Each row is a point. Each copy is the shape, with its points in the same order, turned, moved and blurred by noise. Say if it was mirrored as well.

Shape (9 x 3):
[[-12  39 -46]
 [ 55 -39  48]
 [  5  11 -23]
 [  8  27 -46]
 [ -7 -38  19]
 [-20  38 -33]
 [ -8  58 -65]
 [-28  11  59]
 [111 -18 -35]]
Copy 1 (9 x 3):
[[-23  29 -35]
 [ 70 -43  51]
 [ -4   5 -15]
 [ -5  11 -38]
 [  4 -20  51]
 [-19  32 -20]
 [-22  34 -62]
 [ 21  43  64]
 [ 66 -75 -49]]
Copy 1 is: only turned
Copy 2 (9 x 3):
[[-38 -57  14]
 [ 26  57 -31]
 [ -4 -32   1]
 [-40 -48   3]
 [ 45  -8 -14]
 [-17 -54  29]
 [-65 -72  14]
 [ 42  16  47]
 [-57  26 -86]]
Copy 2 is: only turned
Copy 3 (9 x 3):
[[-55 -36  10]
 [ 79   2   2]
 [-16 -20   4]
 [-38 -42  -5]
 [ 16  34  -4]
 [-58 -20  17]
 [-72 -56  11]
 [  7  43  60]
 [ 58 -85 -44]]
Copy 3 is: mirrored
Copy 4 (9 x 3):
[[-35  56  -1]
 [ 74 -11 -55]
 [  1  36 -14]
 [-17  58 -17]
 [ 52 -10   3]
 [-33  40  -3]
 [-51  70 -10]
 [ -1 -51 -10]
 [ 73  82 -95]]
Copy 4 is: mirrored

Shape (10 x 4):
[[  84   12   23  -28]
 [ -32    7 -100   32]
 [  81    4   36   -6]
 [  18   11   23  -45]
 [  30  -43   26   34]
 [  44    6   19  -18]
 [  23  -37   41   -8]
 [ -11   48  -34   54]
 [  -2   41  -79   34]
 [ -36   37  -52   60]]
Copy 1 (10 x 4):
[[ 28  49 -10  49]
 [-52 -58  69 -33]
 [ 42  60  -7  44]
 [  7  18 -36   2]
 [ 21  63  26 -34]
 [ 18  28 -19  16]
 [ 11  65 -19 -31]
 [ 24 -54  58 -18]
 [-26 -56  58   1]
 [  2 -57  66 -49]]
Copy 1 is: mirrored
Copy 2 (10 x 4):
[[  14   49  -57   62]
 [ -16  -12  -47 -104]
 [   9   68  -40   56]
 [   9   -5  -17   44]
 [ -38   72    5    9]
 [   6   32  -29   37]
 [ -32   37    8   41]
 [  38   34  -15  -72]
 [  20   11  -56  -84]
 [  21   22   -7  -96]]
Copy 2 is: only turned
